Every row gives one point. A path goes straight from each point to the next, and from the last back to the first. The post is the endless flat space through its rows: a point in 2 columns, a line in 3, a plane in 4, and so on, so that a path can go around it. Count how often the path circles the post. Going back the other way cancels.

Post (1 x 2):
0.44; -1.09
Path (17 x 2):
-0.53; -3.30
2.58; -3.52
3.60; -1.78
1.68; 1.57
-0.88; 2.12
-0.22; -0.24
0.70; 1.24
2.85; 0.38
1.19; -1.55
0.19; -3.74
-0.61; -1.95
-2.18; -0.46
-0.03; 2.04
1.40; 0.21
1.20; 1.53
-0.19; -0.42
-1.31; -0.95
Times around: 0

Post (5 x 6):
1.14; 0.49; -0.81; -1.85; -3.61; 0.95
2.64; -0.05; -4.26; 2.11; 2.24; -0.26
1.55; 0.16; -2.53; -0.71; 1.26; -1.28
-0.05; -0.48; 0.74; 1.03; 2.13; -2.92
-0.54; 0.10; 2.76; -0.82; 2.24; -1.22
Path (17 x 6):
2.48; 2.55; 0.33; -1.09; -0.46; -1.23
2.20; 1.47; 0.96; 3.85; 1.11; -1.00
0.77; 1.07; -1.24; 0.44; 0.54; 0.32
0.91; 0.39; -2.76; -0.09; -0.35; 0.54
0.91; -1.45; -3.60; -1.53; 2.27; 1.64
3.09; -1.89; -1.75; -1.92; 2.40; 0.31
3.00; -0.84; -0.83; -0.24; -0.08; -0.71
2.92; 1.43; -0.81; -0.59; 0.77; -1.71
1.96; 1.74; 0.88; -1.38; 1.13; -0.15
3.43; -1.43; -0.65; -1.85; 3.95; -1.55
0.95; -2.63; 1.23; -0.12; 2.18; -0.01
-0.47; -1.29; -1.99; 0.19; -0.09; -0.79
-2.54; 0.35; 1.28; 0.19; 2.25; 0.62
-0.22; -1.93; -1.17; -1.58; 2.45; -0.21
3.46; -2.05; -1.35; 0.02; -0.36; 0.03
3.41; 0.47; 1.06; -1.65; -0.03; -0.93
2.32; 1.80; -2.87; 1.75; 1.68; -4.17
Times around: 1

Post (11 x 12):
-0.51; -0.35; 2.01; 1.85; 1.04; -0.41; 2.36; -0.93; -3.30; 0.86; -0.27; -1.01
-0.68; 0.03; 1.58; 2.62; 3.76; -0.62; 3.03; 1.64; 2.60; -2.77; 4.46; 0.15
-0.55; 0.78; -2.65; 1.47; 2.65; 2.68; 1.14; -1.74; -1.36; -0.88; 0.00; -3.13
-0.70; 0.29; -2.24; 0.59; 0.47; -3.68; 2.24; 2.45; 1.84; -0.60; 0.04; 2.19
0.84; 0.28; 2.45; -3.86; 1.27; 0.11; 1.75; -2.67; 0.50; 0.31; 0.91; -1.54
0.97; 0.85; -0.88; -4.01; -2.12; -1.13; -4.32; -1.75; -1.09; -1.85; 1.71; 2.80
1.14; 0.57; -1.64; -1.99; -3.11; -2.30; 1.74; 1.18; -1.06; -3.55; 0.29; 1.28
-0.35; -0.38; 0.73; 0.38; 2.83; 1.71; 0.63; 0.27; 2.19; -0.28; 1.11; -6.19
-1.21; 1.12; -1.45; -0.40; -2.87; 1.02; 2.07; 0.94; -1.06; 1.01; -1.49; 1.06
-1.23; 0.69; -0.41; 0.93; 1.30; 1.02; 1.29; 2.90; -3.51; -2.32; -3.13; 1.91
1.21; -0.08; 1.49; 1.28; -0.74; 0.82; 1.54; -3.21; 1.36; -4.88; -1.64; -1.80
Path (7 x 12):
0.90; 0.24; 0.70; -1.17; 0.10; 0.20; 2.74; 0.84; 0.56; 0.76; -0.77; -2.82
-0.13; 1.36; -0.20; -1.17; -1.10; 2.23; 1.17; 2.42; -0.73; -0.08; -1.81; -0.13
0.68; -0.37; 0.59; -1.64; 1.00; -0.59; 1.12; 0.76; -0.55; 0.39; 1.13; -0.94
0.20; -0.87; -2.13; -0.58; -0.84; -0.39; 1.02; -0.12; -0.44; -2.11; -1.49; -0.83
-1.62; -0.49; 0.64; -0.63; 1.44; 0.45; 2.69; -2.67; 0.70; -4.35; 1.09; -2.46
-1.54; -0.65; 2.24; 0.57; 0.74; 0.36; 0.26; -2.88; -0.79; -0.43; 0.10; 2.00
0.41; -1.70; -0.28; 1.68; 0.18; -0.23; 1.60; 1.07; -0.88; -0.35; 1.71; -1.54
Times around: 0

Post (17 x 18):
-1.54; 0.96; -1.14; 1.48; 0.10; 0.96; 2.06; -3.07; -0.10; -0.34; -2.24; -1.26; -3.97; -0.86; -0.86; 2.57; 0.20; 3.27
0.96; -0.57; 1.22; 1.98; -2.14; 0.64; -0.31; -2.39; 0.50; 1.45; 0.94; -1.79; -0.16; -0.90; -0.24; -1.62; 0.95; -2.51
-0.03; -1.79; -3.87; 1.71; -2.41; 1.17; -3.82; 1.27; 0.08; 2.65; -3.97; 1.33; 1.43; -2.96; -0.55; -1.29; 1.17; -2.38
0.69; 1.28; -0.61; -1.57; 3.65; -2.34; -0.33; -2.31; 0.68; 0.34; -1.53; 0.33; -1.08; 0.39; -1.42; -2.76; -0.75; 0.75
-0.40; -0.21; -0.19; 1.56; 0.29; 0.15; 1.05; 0.57; -0.79; 2.96; -1.25; -1.07; -2.54; 0.63; -1.28; 0.10; 3.00; -1.50
-0.44; 2.43; 0.61; -1.28; 2.04; -1.98; 1.38; -1.02; 1.97; 4.77; 1.23; 2.10; -3.20; -3.98; 1.28; 1.07; 0.89; 0.07
1.14; 3.40; -0.80; -1.83; 1.69; -0.09; -1.99; -3.85; 0.00; 1.79; 2.20; 1.09; 0.29; -0.14; -1.40; 3.45; -1.03; -4.15
-1.12; 0.35; 0.96; 3.42; -2.42; -1.78; -1.66; 1.02; 0.06; -2.30; -1.79; 2.87; -3.32; 0.68; -0.14; -4.03; -1.92; -0.11
0.22; 1.14; 1.51; 1.77; -1.02; -2.29; -1.66; -2.45; -3.65; -1.38; -2.08; 0.53; -1.87; -0.30; -0.81; 0.01; 0.43; 1.31
-2.82; 0.62; 0.99; -0.62; 1.90; 2.65; 0.38; 1.52; 0.12; 0.94; 1.05; 3.08; 0.38; -0.92; 2.55; 2.14; 1.38; 1.64
1.23; -0.02; -2.68; 0.53; 0.21; -1.42; -0.74; 1.54; 1.76; -1.11; 4.01; -1.40; -2.22; -3.77; -3.39; -4.03; 3.88; -1.85
0.35; -0.73; -3.66; 0.86; -0.62; -2.46; -2.06; -2.62; -1.46; 2.25; 3.88; -0.34; 1.65; 2.09; 0.06; -0.52; -0.45; 0.14
-1.26; -1.48; 1.06; -2.67; -1.40; -0.71; -0.79; -1.28; 1.67; 0.58; -0.24; -2.36; -0.61; 0.86; -4.31; -1.17; -0.99; 0.77
-2.46; -1.58; -1.52; -0.70; -3.37; 1.72; 1.22; 4.24; -1.69; 3.77; -1.86; -1.57; -0.34; -2.03; 2.77; -3.19; -0.85; 0.40
-0.21; -0.18; -1.59; -2.56; 0.75; 0.95; 1.05; -0.18; 0.38; 2.79; 0.74; 2.88; 1.56; -1.44; -3.03; -1.17; -2.53; 1.13
-3.34; 0.35; 1.37; -0.52; 0.35; 0.66; -0.85; -1.67; -2.35; 1.79; -0.12; 1.88; -4.15; 2.23; 1.77; -2.52; -0.10; 2.06
-2.28; 0.16; 1.72; 1.62; 0.34; 0.27; -0.10; 1.04; -0.15; 3.36; -1.68; -2.67; -4.47; -3.09; -1.14; -2.47; -2.02; 2.60
Path (13 x 18):
0.94; 2.05; -0.51; 1.03; -0.24; 1.16; -0.65; 1.82; -1.52; 0.99; -0.51; -0.76; -2.60; 0.40; -2.07; -1.91; -1.16; 0.55
-1.79; -0.20; -0.26; 1.94; -2.05; 1.28; 0.01; 0.21; 1.05; 2.87; 0.12; 0.16; 0.57; -0.39; -1.51; 0.42; -0.18; 1.84
-1.22; 0.85; -0.85; 1.55; 0.92; 0.67; 0.71; 0.40; -0.81; 0.70; -0.38; -1.44; 0.09; -0.48; 1.29; -2.60; 1.63; 1.29
-1.38; -0.07; -1.78; -0.29; -1.71; 1.18; 0.15; -1.74; 0.64; 1.01; -1.10; -0.69; 1.09; -2.66; -0.65; 0.91; 0.62; -2.49
-0.14; -0.28; -2.71; -1.81; 2.79; 1.34; 2.67; 0.82; -1.85; 0.74; -0.68; -0.37; 0.73; -1.79; -0.20; 0.22; 0.94; -0.58
1.25; -0.77; -2.65; 1.27; -0.65; -0.35; -0.03; -1.39; -0.38; 1.60; -2.28; -1.81; -2.15; -1.12; 1.66; -0.31; 0.33; -1.55
0.63; 1.91; -2.27; -1.15; -0.53; -1.19; -0.72; -1.16; -0.82; 2.22; 1.46; -1.31; -2.56; -1.39; -0.64; -1.10; -2.14; 0.12
-1.84; 0.09; 1.04; -0.56; -0.28; 0.35; -3.95; 1.93; -0.89; -0.74; 1.66; 1.06; 1.69; -1.63; 0.43; -3.01; 0.27; 2.52
-2.53; 1.35; 2.01; 0.59; -1.61; -0.82; -0.14; -0.02; 1.49; 1.10; 1.73; -1.64; -2.77; -1.27; 1.70; -0.88; 1.60; -0.75
-0.80; 2.13; 1.82; 3.61; 0.85; -1.30; -0.92; 1.01; 0.27; 0.75; 1.29; 1.47; -2.44; -2.15; 0.25; -2.52; 0.91; -0.90
-1.82; -0.17; -0.50; 2.19; 0.57; -2.39; -1.31; -1.14; -0.95; 1.03; -0.07; -0.19; -1.14; -2.34; 0.22; -3.21; -0.68; 0.06
-1.14; -0.47; -0.16; 0.38; 3.16; -0.95; -0.93; -0.93; -4.25; -0.39; 0.79; 1.01; -2.65; -0.67; 0.04; 1.02; -0.60; 2.42
2.18; 1.85; -0.36; -1.59; 0.26; 1.03; -0.50; -0.60; -1.80; 0.68; -1.65; -1.90; -3.79; -1.49; -2.55; -2.72; -0.99; -3.88
Times around: 2

Post (17 x 18):
-0.41; -2.24; -0.89; 0.59; -1.49; -0.56; 1.09; 0.09; 4.28; 0.33; 0.58; -0.54; -1.07; -1.52; 0.79; -2.99; 1.80; 1.80
-2.46; -1.90; 0.32; 0.30; -1.00; 2.03; -0.12; 4.27; -2.75; 0.33; 0.86; 1.79; -1.99; -1.72; -1.36; -1.24; -1.38; 1.20
-0.16; 1.82; 2.79; -1.42; -1.43; 2.40; -0.43; -0.19; 0.89; 0.01; -1.54; -1.44; -0.70; -0.92; 0.32; 2.87; -1.58; -1.22
-0.63; 0.16; -2.16; 1.82; -0.71; -0.60; 4.22; 0.85; -3.11; -1.51; -0.89; -0.94; -2.81; 1.76; 0.55; -0.39; -3.61; -1.03
0.49; 2.29; 0.91; 0.19; 0.51; -0.80; 0.31; 2.62; -1.22; 2.64; -0.74; -1.11; -0.65; 2.10; -0.13; 0.13; -2.57; -0.77
-0.61; -3.67; 1.33; -1.20; 1.87; -1.94; -3.12; 2.56; 1.86; 0.67; 1.42; -0.47; -4.04; 0.04; 1.77; -1.11; -1.21; 1.62
-0.32; 2.27; -1.34; -1.42; -1.02; -2.03; -0.79; 2.01; -1.27; 0.06; -0.37; -0.46; -1.99; 1.37; -0.42; 0.40; 0.42; -0.56
-0.88; -0.74; -1.27; 1.67; -1.37; 0.35; -3.12; 2.41; 0.49; -0.29; 1.11; -1.87; -1.07; 1.59; -0.32; 1.40; -0.45; 0.16
0.62; -0.35; 0.90; -2.96; 2.07; 0.20; -1.87; 0.04; 1.50; 0.16; 2.42; 0.37; -3.59; 2.20; 2.20; -2.31; 0.85; -0.23
-0.30; -1.27; 0.94; 3.02; -0.98; -1.45; 3.00; -1.28; -5.93; 2.51; -2.12; -2.16; -0.32; -1.53; 2.59; -2.10; 1.23; -1.47
0.79; -1.55; 0.90; -1.33; -1.73; -1.12; -0.24; 0.99; -2.24; 1.34; 0.08; -0.69; -1.24; 2.02; -1.00; 0.36; -0.69; -0.09
-3.10; -2.35; 0.47; -0.94; -0.52; 1.84; -4.74; -1.48; -3.74; -0.64; -6.30; -3.06; 2.44; 1.66; -1.19; -2.83; -3.32; 4.76
0.85; 0.79; -1.33; -0.47; -2.45; -0.41; 0.09; 0.64; -0.24; 0.97; -1.31; 2.32; -0.53; 1.12; 2.18; 0.43; -1.94; -0.09
-0.17; -0.70; 0.80; 1.23; -0.33; 1.96; -1.96; 0.00; -1.91; -2.38; -5.71; -1.31; 1.24; 0.86; -2.16; 1.23; -0.72; 1.07
-0.97; 0.30; -2.44; -3.38; 1.83; -0.34; 2.26; -4.18; 0.73; 1.53; -1.92; 2.01; 3.03; -0.91; 2.08; -0.57; -1.12; 0.50
-0.99; 0.58; -0.05; 0.50; -1.31; -1.25; -0.81; -0.66; 0.44; 1.00; -0.63; 0.86; -0.06; -0.72; -0.46; -2.26; -0.73; -2.02
-0.46; 1.42; 0.84; -0.34; -0.88; -1.17; 0.20; -0.02; -0.36; -0.72; 0.81; 0.79; -0.10; 1.51; 1.05; 0.34; -1.27; 1.61
Path (22 x 18):
-0.55; -0.04; -0.14; -0.57; -1.18; -0.57; -2.30; 1.66; 0.49; 2.74; -2.82; 3.46; -0.80; -0.55; -0.93; 1.12; -0.85; -1.24
-0.19; -1.99; -3.23; -0.33; -3.78; -0.53; -0.44; 1.72; -1.83; 0.61; -1.21; -0.28; -1.59; 2.81; -0.02; -0.04; -1.73; -0.40
-0.28; -0.41; 0.38; 0.37; 0.25; 0.92; -0.55; 1.98; -1.08; -1.58; -0.52; -1.18; 0.59; -0.08; 0.34; 0.50; -0.82; -0.68
0.19; 0.00; 1.46; 0.40; 0.94; -2.30; -1.18; 2.15; -3.99; 1.49; -0.24; 0.57; 0.27; 0.23; 0.34; -0.34; -1.75; 0.46
-1.32; 2.52; 0.97; 0.42; 5.60; 0.69; -2.38; 0.31; -1.41; 0.97; -1.13; 1.13; -0.28; 1.52; 0.02; -2.59; -3.47; 1.38
0.01; -0.46; 1.08; 3.70; -0.93; -0.73; -1.58; -3.37; 1.15; 2.47; -6.07; -3.90; 1.17; -0.77; 4.56; 1.11; -2.55; 0.57
0.53; -1.48; 1.37; -1.73; -0.20; -1.26; 1.51; -0.65; 2.86; 2.23; 0.60; 0.61; -3.34; 2.36; 2.23; -0.32; 0.70; 0.28
-2.23; 0.41; 0.76; -0.81; -0.63; 2.44; -0.25; -1.09; -0.73; 0.27; -0.25; 0.88; -2.18; -1.92; -0.72; -2.61; 1.42; 2.54
2.72; 0.14; -0.34; 0.05; 0.95; -0.76; -0.75; -1.68; -2.15; 3.83; 1.31; -1.40; 2.58; 0.95; 2.60; 2.46; 0.40; 0.11
-0.71; -0.52; 1.39; 0.20; -1.62; -0.72; 0.28; 1.06; -3.76; -3.37; -0.01; -1.94; 0.08; 1.24; -1.82; -0.82; -1.07; 1.56
-2.92; -0.43; 0.25; 1.37; 0.79; 1.67; -2.52; 2.49; -1.96; -2.63; -2.26; 3.43; 1.13; 0.58; -1.11; 0.20; -2.57; -1.49
-0.16; -1.62; -0.39; -0.88; -0.05; 2.29; -1.43; 0.43; -0.88; 1.09; -1.75; 2.32; -0.22; 2.29; 0.40; -2.44; 0.35; 0.54
-1.62; 0.79; 2.22; -1.31; 0.38; -0.97; -3.12; 0.63; -0.08; 0.09; -0.11; -0.25; -3.05; 0.44; 0.49; -3.65; -0.74; 1.72
2.25; -1.08; 1.93; -4.25; 0.32; 1.23; -1.32; -1.88; -2.91; 1.54; -1.56; 0.52; -1.27; 0.32; -1.21; -2.20; 1.05; -0.81
0.85; 0.44; 0.58; -1.62; -0.46; 1.70; -0.15; 0.06; -1.64; -1.33; 1.39; -2.50; 2.33; 2.68; -0.99; 0.19; 0.70; 2.19
-0.72; 1.95; -1.35; -0.51; 0.16; 1.86; 3.18; 1.58; -0.47; 1.51; -2.44; 1.40; 1.47; 0.32; -0.72; -1.31; -2.30; -0.67
-2.21; 0.16; 2.36; -0.06; 3.20; -0.85; -1.05; 0.75; -0.51; 0.82; -3.03; 0.32; 0.83; 0.57; 0.28; 1.52; -3.92; 0.77
0.88; 1.60; -0.50; -0.82; 0.64; 0.36; -2.16; -0.93; -0.17; 2.31; -3.51; 1.62; -0.16; 2.43; -0.79; 0.35; -1.36; -2.73
-1.36; -0.52; -3.48; 4.09; -2.27; 0.45; 3.27; -0.46; -6.14; -0.98; -3.79; -0.22; -1.56; -1.97; -0.39; -1.49; -2.51; 0.20
1.33; -1.66; 3.12; -0.67; 0.27; -2.61; -1.13; 1.81; 0.24; -1.18; -1.10; -0.96; -1.78; -3.56; 0.17; -1.41; 0.60; 1.60
-2.58; 0.32; -0.28; -2.81; -2.05; -1.78; 0.47; -1.37; -1.56; -0.33; -1.23; 0.92; -0.59; -0.75; 3.38; -1.61; -4.60; -1.43
0.69; 0.58; -0.54; -0.88; 1.28; -1.76; 0.89; -0.33; 2.27; 2.91; 0.39; 2.27; -0.60; 1.23; 1.44; -0.82; -1.38; -4.26
Times around: 2
